Rows are points. Each copy is the shape, with its points in the same order, stretched, turned, moved and blurred by noise. Say if it was mirrored as well.
In the rows, 128 means zero.

Shape (7 x 3):
[[166  94  98]
 [174 186 148]
 [133 114 158]
 [113 150 144]
 [100 175 165]
 [146 155 145]
 [127  52  26]]
Copy 1:
[[139 109 201]
 [159 185 159]
 [161 107 133]
 [125 134 116]
 [138 153  90]
 [161 154 137]
 [ 72  62 225]]
Copy 1 is: mirrored
Copy 2:
[[165 100 139]
 [160 188 100]
 [110 132 104]
 [103 166 130]
 [ 86 193 122]
 [131 165 115]
 [162  59 218]]
Copy 2 is: mirrored

Shape (10 x 6):
[[ 91 161 113  98 120  77]
 [123 176 109 132 125  97]
 [159 144 149 124 129 127]
 [ 99  40 174 128 131 189]
 [101 147 113 159 131 134]
 [ 53 145 130  97  77 192]
 [166  96 138 109  68 170]
 [ 74 144  96 108  85 105]
 [154  82 112 109 120 191]
 [117 148 157 249 132  86]]
Copy 1, 10 rows:
[[ 93 186 129  64 124 134]
 [116 194 110 103 120 128]
 [173 155 132 114 115 132]
 [134  65 201 139 121 176]
 [ 99 168 129 141 134 151]
 [ 99 146 165  85  88 229]
 [169 112 159 121  42 158]
 [ 72 177 144  68  95 154]
 [152  76 119 136  74 160]
 [103 225 176 204 165  97]]
Copy 1 is: only turned
Copy 2 (10 x 6):
[[ 89 169 101 127 104 135]
 [130 169 113 147 130 136]
 [160 136 137 116 136 143]
 [126  11 169 113  88 160]
 [126 118 140 174 119 152]
 [108  83  98 137  36 212]
 [182  82  90  89  99 138]
 [ 97 137  82 141  73 139]
 [146  52  94 100 128 166]
 [172 140 224 218 133  91]]
Copy 2 is: only turned
Copy 3 (10 x 6):
[[122 139 115 101  76  77]
 [165 152 112 123  96  94]
 [170 117 147 134 132  99]
 [ 59  84 158 163 187 143]
 [134 161 109 152 130 121]
 [ 63 127 166 156  75 165]
 [148  46 143 164 128 151]
 [104 122 103 133  68 114]
 [132  85 137 137 165 176]
 [173 164  85 221 157  60]]
Copy 3 is: only turned
